Every row gives one point. Any point is a mix of the corners, with weights that add up to 1. It lies inside the corners' shape when no weight is negative. Say inside or outside, and name the corners with a negative weight.

Corners:
(1): [41 54]
(2): [-60 -22]
(3): [-10 -16]
Points:
[-19   8] -> inside
[54 43] -> outside (2)
[-4  0] -> inside
[ 8 28] -> inside
[7 0] -> outside (2)

Corners:
(1): [ 17   8   6 -31   7 -43  14  14  -9  -2 -11]
(2): [-41 -42 -12  18 -19 -20 -16   3  22  37  34]
(3): [-24 -21 -13  26  -4 -13 -32  25  31  -6  23]
(4): [  7  26   8 -24   9 -22  11 -33   5 -12  -9]
(5): [-19 -37   6 -21  19  14  -7  15  16  -3  42]
(6): [ -9  13 -12 -13  28 -10  -1   2  -6  17 -16]
(7): [ 14  -2   8 -39  -4  -4  -7   2  18  -4 -26]
(8): [ 28  12 -33 -30  -2  -7  22   2  13  -3 -13]
(9): [ -1 -33   3  28  -4   4  -4   5   0   9   7]
(10): [-14 -14  24   3  10   6  10  24  41  19  30]
(11): [-60 -32  -3  23 -22  -4   7  22  11   6  13]
(12): [ 26  38   2 -38 -12   0  -5   5 -14   3  -1]
Points:
[-10 -25  -7  -3 -11 -12   1   4  22   8  11] -> outside (6, 12)
[ -8 -10  -8  -7  -6 -17  -2   5   1   4   1] -> outside (10)
[-15   3   2  -6  -3 -21  -2   4   9  12  -2] -> outside (5, 8, 9)
[ -2  -4   0 -15  12  -6   5   6   9  -4   1] -> outside (2, 12)
[ -8  -3   0 -15   2  -7  14   2   1  15  10] -> outside (3, 7)
[-12  -7   8  -5   2  -5  -5  11  10   0   4] -> outside (2, 8)
[ -2 -10  -2 -16 -10  -8  -4   3  11  -3   3] -> outside (6, 10)
[-13 -15  -2 -12   2 -12  -1  10  19   1   3] -> outside (9, 12)

Corners:
(1): [ 23  17 -40  19 -18  23  35  -4  16   2 -38  23   6  29   2   2 -34 -24
  14 -11]
(2): [ 20  46  -7  20 -13   0   9 -22  25   5   2   5  -8  32   4   3 -15  21
  44 -12]
(3): [ 38  21 -22 -21  17  25  43   9  49   2  -2  24  35  41  24 -13   0   6
  36 -27]
(4): [ -2  22  -3  17 -39 -17  20 -18 -25  31  32 -30   0   7  -5 -52 -30 -17
 -18   2]
(5): [ 20  16   1  -7 -18  25  30   3  -2   8 -17  16  -1  33  34  -3 -15   3
  37 -60]
(6): [ -8 -34  12  -7  25  12 -18   8  31   7  37  37  29  10  -4  10  11  16
  13 -12]
(7): [-39 -21  19 -30  14   3  12  12  -3 -38  33  -5   8  28   5  -1 -13   6
  -3  16]
(8): [-12   3 -21  18 -16  -5  49   7 -33  52  -1 -29 -34  40 -39 -22  12 -13
  -4  10]
(9): [-17 -10  13   0  -6 -10  10  37  -6 -17  22  -4  32  -3   5   8  17  39
 -16  14]
(10): [ 11  40  -4  24  -4  28   5 -10  24   9 -11  16  11  45  44 -13  12 -19
   2 -13]
(11): [ 21  57   8   4 -14 -16  30   8  10  39 -41  13 -13  35  22 -19 -36 -31
  11  -5]
(12): [-12 -12 -30 -42  30 -10 -21  28 -14 -21  42   2   3  15  -6   5  10  26
 -16  -2]
(13): [ -5  -2   6 -11  32  10  21 -14   0  -7  37  17  12  -6  37  32   3  13
   7   4]
(14): [ -5 -21  -8 -47 -10 -16  -2   3 -23 -12 -14 -42   6  -8 -28  -2  35 -24
  -2  21]
(15): [ -2   2   0   3  27  15 -10  26 -26 -15  22  31  39  22  19   1   0  -1
  34  11]
(16): [ 14  31 -10 -16 -32   4   8 -22  14  20   1  50  27  54  32   9  -5  -2
  30 -15]
(17): [ 26 -34  -8 -39 -30   0  11  32 -20 -22 -13  -4 -33   6   6 -29  17 -18
   2  44]
(18): [ -5   8 -37  34 -35 -51  43  -3   6  30  -2 -18 -17  30  17 -21  -6 -41
  16 -20]
(19): [-48 -32 -10 -25  34   3 -16   5 -10  -2  15  13  27   3  14 -16   1  48
  11  14]
(20): [-55  33 -20   5 -44 -10  21  16  -7  33  36 -21 -24 -16 -12 -35  -7 -27
   7  -2]
(21): [-16  24 -14  10 -15 -33  31 -15 -15   4   0  15 -27  10 -34 -44   6 -20
  -3 -22]
Points:
[ 10  17 -14  -2 -13  -2  26  -4  -1  14   4   1 -11  24   6 -11  -5 -24
  13  -7] -> outside (9, 19)
[-16  12  -7   8  -3  -2  11   8   8   6  14   0  17  15  -2 -16 -12   1
   8 -16] -> outside (8, 13, 16, 17)
[  5  14 -11   3 -13  -9  18   9  -8  10   2  -7  -2   9  -7 -14   6 -14
   5  -3] -> outside (7, 16, 19)
[-24   3  -5  13  -7 -12   5   3  -6   8  26   7  -3  11  -2 -12  -7  -4
  -4  11] -> outside (3, 5, 14)
[ -1  21   0  16 -20  11  22   0   7  24  -6   3  21  32  17 -13 -16  -8
  23 -12] -> outside (12, 13, 17, 21)
[ -2  18  -9   1 -12  -5  19   5  -2  16   2   0  -5  21   5 -15  -8 -10
   8  -3] -> inside

Corners:
(1): [ -8 -26   2   6   1  -6  -8   4   3 -14 -14   0   1   1  12   2   2  -3
  -6   6]
(2): [ -1   1 -10  -1  11 -11  -9 -13   2   2  16  -3  -1  -4  -6   4   9  -3
 -19  10]
(3): [-10   9   5  -7   3   7  -4   2  10 -10   0  -4  -8  -5   6  -2 -11 -11
  -1  15]
(4): [  1   6  -6   6  11  -6  -9  -8   4  -6   4  12  -5  -2  15  -6   6  -9
 -14  13]
(5): [ -8 -14  -1 -11   9 -14   2  -6   6  15  -9  -5  -1   9  -3   3  -4  -2
   8  10]
(6): [ -6   6  -4  -7   9  10  -9   1  -1  -2  -6   7  -2  -3   0 -11  -7  10
  14  -7]
(7): [  1  -1   6  -9   3 -14  -8  -1  12  -7 -13 -11 -17   7  12   4   0  23
 -12  -5]
(8): [ -7 -30  -6  -2   1 -14   8  -3   7   7  -2  -9   0  -5   6  -6  -7  -9
 -14   3]
(9): [ -7   2  16 -10  -7  -9  -6   2  -3  -3  -4   1  -5  -4  12   5  -8   0
 -21  14]
(10): [ 10  -1   9   0   6 -11  -3  12   8   2  -8  -4   1  -1  -3   0  12  -4
  20   4]
(11): [  4  -8  -2  -8  -2  24  -2   4   1  -2  21  -5 -10   4  15   1  -9  -9
 -15  13]
(12): [ -7  -3  -3  -8 -24 -13  -3  14   4  -7 -13   7  -7  -3 -10 -27  15  -8
  -7   8]
(13): [  8   7  -3  -5 -12 -11   5  -3   5 -10 -12  -9   2  18   7   0  -9  -9
  -2  11]
(14): [-10   8   8  -7   1  17  -7   1  10  -4 -15   7   3  -1  12  -2   4   0
 -13   5]
(15): [  4   0  22 -10  10 -12  -3 -11   8  -1   0  -2   0  -4 -13 -30   4   5
 -21   7]
(16): [-13   3  -1 -10  -7 -15  13  -5  -3  -7 -12   0  -1   3   8 -15  10   3
  10   7]
(17): [ -7   7  -6   2  -4  12   1  18 -12 -11 -16   3  -2   3  -7 -19   9  -7
 -19  13]
(18): [ -6   8  -1   2   9  -4   2   1   6  -4  32   3   2  10   3  -1  -6 -12
 -12  12]
(19): [  4  -4   1  -6   9   7 -12  -1  -1  -8 -12  -3 -18   5   3   7  15  -4
 -10 -15]
(20): [  3   4  -5  -7  -3   1  13  -1   7 -12  -1   6  -8   5   8   5 -11  -1
  -6  15]
(21): [  3   3  17  60  12   5  -9   0   6   5   6  -7 -10   7   2   2 -14   2
  15   7]
Points:
[-10  34   0 -48  -2   0  -1 -13   1 -12  -7  12  -5   1  -7 -23  10   4
 -33   7] -> outside (1, 8, 10, 11, 21)
[ -3   0   0   4 -10  -1   7   7  -1  -7  16  -3   2  -2  -1 -11 -12 -10
  -3  22] -> outside (4, 5, 7, 14, 19)
[  3  -3   0   5  -5 -13   2   3   3  -6   1  -1  -4   2   3  -9   4  -4
 -11  12] -> outside (3, 5, 6, 14, 19)

Corners:
(1): [  9  25 -34 -48 -10 -15  21  11 -33  33 -32  26  -8  -7  14   4  10  42
 -18  -2]
(2): [-12 -22 -55  28  27 -10   7 -30 -32  11  -8  14 -34  38 -16 -25   6 -22
 -29 -25]
(3): [ -9 -19 -57  15  -1  11  18 -29  -2  19  -2  38 -24   0  14 -30   2 -13
 -26  12]
(4): [-13   5   8  -2  -1 -24  -9 -16 -13 -18  -5 -20   3  -7  16  24 -23  -9
   0   4]
(5): [-15  -3  21 -20  22  14 -17 -11  -2 -19  11   2  -6  -1   7   8 -21  17
  16   7]
(6): [ -8  10  36   2  -1 -12  -4   1 -25   4   7  17   6   7   3   9   5   3
  15  20]
(7): [ 14  18  28 -16   9  10  -6 -17   8  12   2 -40  16  -9  -1 -12 -11 -13
   5  -5]
(8): [-16 -19  12  -1   2   8   5 -10   7 -17   3   8  -4 -17  10 -29   0   8
 -17 -24]
(9): [ -8 -21 -59   4  26 -20  52 -25  -7   6  -1  15 -43  12 -20  -3  20 -30
 -17 -19]
(10): [ -8 -24 -60  16  30   4  25 -24 -26   2 -19  -1 -25 -22 -24 -25  42 -11
  -9   0]
(11): [-20  31  19   6  31   3  -1  -3  18  -8 -20 -13  11  -6   5  15   0  -1
   2   6]
(12): [-24  19  24 -12  -5  22 -19  -3 -17  -8   4 -28  36 -15  21  11   7  11
  31 -20]
(13): [  3 -10 -10 -34  -9 -26  -5  12   4  37 -30   5 -14  -3  36  12  18  13
  -8   3]
(14): [  3 -28 -31  22  26  19  40  -8 -20  20 -18  14 -12   3  -6 -11  -6 -17
 -18  -7]
(15): [ 19   3  23   2  30  33   3 -32   6  -8  23 -15  33  -1  17  11  14   4
   2  -4]
(16): [  0   6  11 -16  19   3  15 -11   0 -21 -30 -18   5  17  17 -17   4 -18
   8   2]
(17): [ 18  32  19  13  29  15 -17  -6 -11  -7 -10   3 -15 -15  22   4 -10 -23
  -8 -29]
(18): [  5   8 -22 -47 -12   4 -24  32 -18  16 -22  19  -9   6   1   6  29  -7
 -33  17]
(19): [ -3  -9 -12 -36 -48   5 -20   0 -24  28 -47  16 -30  24   6   7  30  28
 -14   2]
(20): [ -4   6  31  21  25  33  -6   2  -5 -12  27 -35 -28  -4  12  -9   1   2
   2  -9]
(21): [ 10  16   7   1   7   8 -20  23  24 -28  11   0  18  -5   0   3  -8  12
  18  -9]
Points:
[ -6  -1 -10  -4   9   4   1  -7 -10  -1  -6   6  -9   1   8   0   6  -1
  -7  -1] -> outside (7)
[  4  14   8 -15   6  10  -7   2   5  -2  -8  -2   2  -1  15   8  -4   2
   0  -2] -> outside (2, 6, 8, 10)
[ 2  7  6 -6  9  0 -1 -2 -5  0 -6  3 -9  3 12  1 -3  0 -7 -3] -> outside (10, 12)
[ -1  -3  11  -6   5   3  10 -18 -14   7  -4  -4  -7   6  19  -3  -7  -1
  -2  -9] -> outside (10, 11, 18, 21)
[ -1   5 -12 -10   8   0   0  -7 -11   7 -13   3  -3   1   8   4   6  -4
  -5  -2] -> outside (8, 20)
[  7  12 -52   7  33 -11  11 -23  -5   8 -20  -5  -4   9   0  -7  11 -32
 -21 -20] -> outside (5, 6, 8, 14, 19, 20)
[-2  4  0 -5  9  0 -8 -6 -2 -1 -7  0 -8  1  8 -5  3  1 -9  1] -> outside (9, 12, 14)

Corners:
(1): [-27  22   0   5   4 -22 -27  -8 -47 -45 -44 -28 -35 -13  -1   1 -26  15
 -30 -12]
(2): [  9  15 -18 -25  33  -8 -19   0   2  -7 -54 -30 -37 -17  19   6  -8  27
  13 -35]
(3): [  6  15 -43   5  -1  26  31   2  -8 -12 -13 -35 -29  20 -23   3 -19  -6
 -18  37]
(4): [ 24 -29  -9  31  26  26  -6 -17  -2  12   0  -5  -3   5 -16  -3 -18   4
  -9  20]
(5): [-16   1 -15   1   2  46  19 -22  -3   4  -1 -13 -23  24  -8  -5 -23  12
 -49   2]
(6): [ 26  17   4   5 -28  10 -15   3   0  22  15  19 -31   9  11 -22 -13  -9
   8  13]
(7): [  6  -5   3  11  -6   4 -22 -17 -17   4   1 -13 -28  41   3  38  13   2
 -46   5]
(8): [  6   6 -20 -14  -3  -7   7  -5  13   6   5   2   5  11 -36   8 -29  15
  21  34]
(9): [ 28 -11  11 -21  -7   5  10 -12  30  19  -6   1  -3 -54   1 -39  14  -6
  13  30]
(10): [  2   1 -43  35  -9  -8   4  -4  18 -15  17  -5  -7  21 -12  17 -29 -18
 -50   2]
(11): [ 26  13  -9 -11  -5  17  -2  33   7   2  -3  19  36  -5  28  -4  -6 -13
   3   7]
(12): [ -3  42   6 -10  40 -42   3  -3 -13  -6 -52   9 -37 -12  43 -10  11  28
  13  -7]
(13): [-20  39  30 -13  26 -24 -19 -35   3 -32  -8 -24 -41   3  -1 -17  26  -5
  23 -10]
(14): [ -5  23  40 -30  36 -47 -15  -3 -17   1 -19 -25 -24 -46  60  10 -34  -5
   9 -13]
(15): [  4   7   6  19 -15  32  24  15  18   1  -4  11 -14 -34 -37  28 -31  17
   9  47]
(16): [ 15  17   6 -10  -2   3 -23  13  50  -3 -12  11  -2   2  12  -8 -25  -6
   3  45]
(17): [  8  -3 -10 -30  43  17  -1  37  41  43  11  41 -11 -30 -55 -18  -5 -19
   2  51]
(18): [-22   9 -11  29  -3  -3 -11 -19  -8  37 -25 -29 -20  53 -50  27 -14 -15
 -23  -4]
(19): [-30 -13 -33   9   0  24   6  10  12  28  24 -14 -11 -17 -17 -11  -4  12
   2  35]
(20): [ 11  22  38  13   8 -26 -15   1 -15  16  11 -55 -11  15   1   4  -7  22
 -29 -19]
(21): [-14 -28  -4  -3  -5   1  24  18  29 -16 -25  14 -30   0 -22 -13 -19  -5
  26  22]
Points:
[ -6  10  -3  -9  17  -6  -3  -3  12  -5 -21  -4 -18 -15  -2  -8  -9   6
   7   8] -> outside (3, 6, 7, 20)
[  1   8   3  -4  17  -5  -7   2   0   5 -18 -11 -16  -6  -5   4  -5   5
   3  12] -> outside (5, 6, 10)
[  0   4   0  -3   5   5   0   1   6   5  -9  -3 -17  -1 -10  -2 -11   3
  -2  16] -> outside (10)
[  3   7  -5  -8  12   6  -2   4  11  11  -4   3 -18  -5 -14  -6 -11   0
  -3  18] -> inside
[ -3  15   1   3  12 -16 -19  -9  -4  10  -5 -24 -24   4  -6  -4  -4   2
  -9   6] -> outside (5, 11, 15, 21)
[  2   7  -6   8  -1   8   5   2   8   0  -4  -3 -14  -4 -10   8 -19   3
 -11  16] -> inside

Corners:
(1): [-16  -1  -5  27 -29  -7 -12   0 -22 -11 -22   4   4 -14  -1  26 -10  24
   7  16]
(2): [  4   4   5 -10   3   8  -2   5 -18  -7   3   6  -5  -5 -20  -8  10  -9
   4   3]
(3): [ -5  -1   9  -4 -27  -7  12   0 -13 -15   4   1  -1  19 -17  -4  13  10
  10  -6]
(4): [ -2  -1  -3  -4   6  34 -15 -13   4  -4 -11  -7   1  -8 -10   3 -10   5
  -1  -1]
(5): [ 28   1  -6 -13  20  -1  11   6 -13  -3   3   1   1  26  -5 -16   5  -7
  15  -3]
(6): [-12   8  -3  -3  10 -11  16 -11   5 -11  -8  -5   3   2 -16 -12 -11   2
   1   1]
(7): [ -2   3  -1  -3  -8   8  14  -1  -7  -7  -9  10   4   1  -3  11 -11   6
  13  40]
(8): [  2 -10  -1  -8  -1  -2  10   1 -17  -3  -5   4   2  -5 -10  -6  -5  25
   5  -4]
(9): [ -9   4   0  -4  12   0  15   7 -10  -1 -13   9  -6   7  -8  -8  10  14
  14   8]
(10): [ -9  -7  -5  -6 -11  -4  -1   8 -18  45 -20  18  17 -14  15  18 -23  23
   7  -1]
(11): [ 13  -1  17   7  -1  -5   7   1 -11  16 -14  11  13   3   3  -3  20   3
 -12  -3]
(12): [  7  -8  -2  -7  -3  -5  10 -17   2   2  -6   5  -5   4 -20  13  23  -1
  -7   3]
(13): [-15  -7   1  15   8  -9   0 -12 -17  -8  -6   1  -2  -6  13  -1 -19   0
  14   9]
(14): [-17  -9   4   1 -53   0   7   8 -24  -9 -19   8  -2 -10  21  10  -6   9
 -20   3]
(15): [ -1 -20  -6 -11  -9  -4   7   6  -7  32 -12  14   8   4 -18 -11   4   3
  -1  -7]
(16): [  8  -1  18 -20   9  -3 -51  -1 -24   0   2 -10  -1  27  -9 -10   7  13
  -8  -8]
(17): [ -7  -4  16  -8   5  -4   4 -12   0 -18   6 -43 -13   4 -13  -4  -1   1
   6   1]
(18): [ 12  -8  11  -6   5   2   9   7   7   7 -16  16   9   7 -16  -1  -1  -5
  13  -8]
(19): [  7 -28  -9 -11  24   7 -21  21   1  48  11  19  16   5  -1  10  -5  -6
  -4 -10]
(20): [ -8 -13   0   4  -7 -11 -15   1  -8  -4 -19  18  34   2  12  -2  10   0
  11   6]
(21): [ 22 -12   0 -10  -8  -3 -60   4  24  18   8   9   6  -1 -22  -2   7  -2
   0 -13]
Points:
[  0   0   7   4  -3 -11  -8  -5  -8 -12 -11  -3   1   3  -6  -7   9  -2
  -1   0] -> outside (3, 4, 7, 8, 10, 19)
[  0  -5   3  -8  -6   8   0   5 -15   6  -5   1   3   1  -5   1  -6   5
  -4  -2] -> outside (9, 12, 13, 20, 21)
[  4  -3   1  -1   2  -2 -18   2  -9  12  -7  11  16   6  -4  -5   0   1
   2   0] -> outside (8, 9, 12, 14, 17, 18)
[ -5  -8   6   0  -8  -3   3   1 -14   6 -13   7   6   0  -2   3   6   9
   0  -2] -> outside (5, 6, 7, 21)
[ 0 -3  4 -3 -2  0 -1 -1 -5  0 -8  3  3  3 -6  3  1  3  4  4] -> outside (8, 15)
[-1 -6  0 -1  7  1  1 -3 -3  3 -7  1  4 -2 -5  1 -4  1  8  6] -> outside (3, 14, 16)
[ -3  -3   3  -3  -4   0   0   4 -16   1 -10   5   7   3  -3   0  -1   9
   4   4] -> outside (12, 13, 21)
[  4  -3   7  -3  -2   2 -16  -1   3  -1  -7   2   5  -2 -11   3   7   3
  -5   1] -> outside (3, 5, 10, 13, 15)

Corners:
(1): [ 15  -1  -1  -3  15   1  10   7   2   0  12  18   1  -5   8   0 -13  -4
   0 -11]
(2): [ -3   2   9 -10  15  -7   7   9   9 -11 -20   8  -3  -3  -9   4   5   8
 -20   3]
(3): [ -3   1   3  -8  -7   1   7   9   7 -12  11  -2  -6  -6   2  -4  -3   6
  -3 -16]
(4): [ 26   1  -1   1   6   8 -11  -8  -2   9  -1  13   0  -5   1 -14  -4 -10
   7  -2]
(5): [ -3  -2 -14   4 -12   9  -9  -9   5 -11   9   5  -1  15 -12 -10 -15  -9
   0 -19]
(6): [ 10  -1   1 -15   6  -1   6  -7 -10  -5 -22   7   3  -3 -15 -12  -7  -3
  -3  -9]
(7): [ 11   0  12 -13  -1  -9   1   5   3  -4   6   3  -9  27  -1 -10  -7 -10
  -7 -16]
(8): [ -1   0  11   2 -13  -4   3  15   1  -9   8   2  -2   5   3   8  18  -9
 -13 -14]
(9): [  4  17  15   0  -7  -8   3  10 -24  13   7  13 -20  -1  15  10   8   6
  -4  -4]
(10): [ 19   5  -6   1  11  -9  -6  -3   2  16  -2  15   4  -3   3  -9 -12   3
   8 -14]
(11): [  9  -2  -7   1  -3  -7   9  12  -2 -15   9   2   1   5 -11 -12   2   3
 -25 -18]
(12): [  3  -9  -3   8  14   2   8 -27  10  17 -18  10  -3 -11   7  -1  -4   1
   4  15]
(13): [  9   4   4   6  11  -3   3   2   8 -15  -4  10  -9   3 -31 -17  -8 -18
  -5 -12]
(14): [  6   6   1   0  -6  -8  -2  -1   9 -10  10   6  -1   3   5   4 -10  -5
  -1  -9]
(15): [ -1  -4   7  -3   4  -3   1   9  -4  -7   7  -1   3  -1  -1 -10  -1   5
  -2 -12]
(16): [ -6  -7  -4   9 -19   1   3 -13   1   3  13  11  -7  -2  20  60  11  15
  11  -6]
(17): [ -6  12   9   2 -17   0   1 -12 -10   8   2   3   4  -7  11  10  45  14
  -7  -7]
(18): [ -5  13   9 -15  -3  -6   4   7   7   9   9  -2   3  -3  -2  15 -12   7
 -10  -2]
(19): [ -2  -1 -14   2  11  -5   7   6   4   0   8   9  -3  -5  -1  -7   2   7
   8   5]
(20): [ 18   4   9   1  -4   6   6  -2  -4  13   4  19   3  -2  12  -4 -13   1
  11   1]
(21): [ 11   7   2   6   1   0  11  12   5 -10   9  -7  -2  20   2  -8  -4  -7
 -17 -16]
Points:
[ 11  -1  -1  -1   6   0  -1  -3   6   2   0   9  -1  -1   0  -3 -10  -4
   4  -4] -> outside (9, 11, 17)
[ 6  2  0 -1 -1 -4  4 -1 -2  0 -2  9  0  6  4 -7  3 -1 -7 -8] -> outside (3, 4, 13, 15, 16, 18)
[ 18   5   1  -3  12  -1  -3   1  -5  -1  -4  14  -1   6  -8 -25  -9  -9
   3  -9] -> outside (3, 8, 11, 12, 16, 18)

Corners:
(1): [  8   8   9   3  -1  -1   7  -2 -10   2  21  11  15  -4 -15  -9  10  -4
 -19  11]
(2): [-22  12   4  16   5 -23 -25  44 -19  -4  -3  26  21   4   3   0 -11 -43
  29  -9]
(3): [-47  22   1  -7  -3  12   7   4  -6  11 -27 -30  15  -6 -21   9  33 -28
 -60  16]
(4): [ -3  -5 -25  18   7 -21 -23  18  -5 -12 -14   3  -3  -3  -8  -4   2   1
  10  21]
(5): [  5   0   5  31  -1  -3  -8  17  10  12 -16  18   6  14 -22   1   0  -7
  10  -3]
(6): [-14 -48 -16   6 -21  18   6  -1  11 -13  22 -22 -18 -44 -14 -11 -14   4
  18  -7]
(7): [-30 -31  -3  14  20  24   3  10  -7  22 -10 -10  26  10 -28 -22   7  -3
  -9 -16]
(8): [-22 -16  12  27   7   0 -20  -6 -29 -11  -7  -9  -5   5  -3 -40  24  16
  20  -3]
(9): [ 54  -1  17  13 -17  -2 -20  10  -3  22  30  -6 -22  -9   1 -31  -5  16
 -10  41]
(10): [ -6  -8 -14   0 -24 -13 -28  16  -2 -11  -2  19 -23  -1 -21  28  12 -18
  20   1]
(11): [-56  -1  -3   1  16   7   1  16   9   5  -7  -3 -11 -10   4  16 -28 -16
  12  26]
(12): [-11  19 -22  21  12   8 -14  16   4   8  -1  -8 -16   4  16  12   4 -20
   0   7]
(13): [-13 -13 -19  11 -29 -16 -13  10  -5  27  -8  17   0  -4   4   4  -2  -7
 -15 -21]
(14): [  2   0  13  -3  -8   2 -15  -7 -25  16   0   5 -19  -4  -3 -10 -27  30
   8 -27]
(15): [-26 -31   3   8   1 -33  -8  21  -7   7 -21  -2 -21 -18  25  11 -11 -21
  -6 -17]
(16): [-41 -15  13  12 -10  -1  -6  -7 -31   3   0   2  31  16 -28  -4  -7 -10
 -20 -17]
(17): [-11  -4  -6 -10  -7  12  -7  26 -13  -9  -7   0  19  -9  47  -8  -6   1
 -32  13]
(18): [ -6   2  -6  -2   4  -1 -22  -9  -1  -9  -1 -20   0  10  -7  -3   6   6
  31   9]
(19): [ 16  -8  -2  41  23  18 -15   9  -4  10 -12   4  24  -4 -23  14  29 -21
  26  37]
(20): [  9  23 -11  -6  -8  19  36 -15  20  18   4  22 -25 -12   9   1 -46 -31
 -15  10]
(21): [ 13   5  22   4  -8  18  29  11 -22  15   6 -20 -29  35  10 -21   7  34
   8  13]
Points:
[-7  0  2 10 -5  0 -7  9 -4  8  0  2 -6 -2 -1  0 -4 -6  1  7] -> outside (4, 7)
[  3 -11  -8  17  -3   5  -4  11   0  10  -4  -3  -5  -8   0  -3  11  -8
  -9  13] -> outside (2, 11, 14, 16, 18)
[ 14  16   6   6 -10  -2  -8   4 -13   5  -2  -1  -4   7  -6 -12  15   4
  -6  19] -> outside (6, 7, 11, 12, 15, 16)
[ -6  -3  -2  18   5   6  -9   8  -6   7  -8  -2   8  -3 -12   3  12 -12
   1  16] -> inside
[-10  -3  -2   8  -5  -3  -8  10  -7   6   1   2  -3  -2  -1  -5  -3  -6
  -3   2] -> outside (19)
[-8 -3 -3 11  0  7 -6  7 -4  6 -2 -1  2  1 -9 -4  1 -6  2  8] -> outside (15)
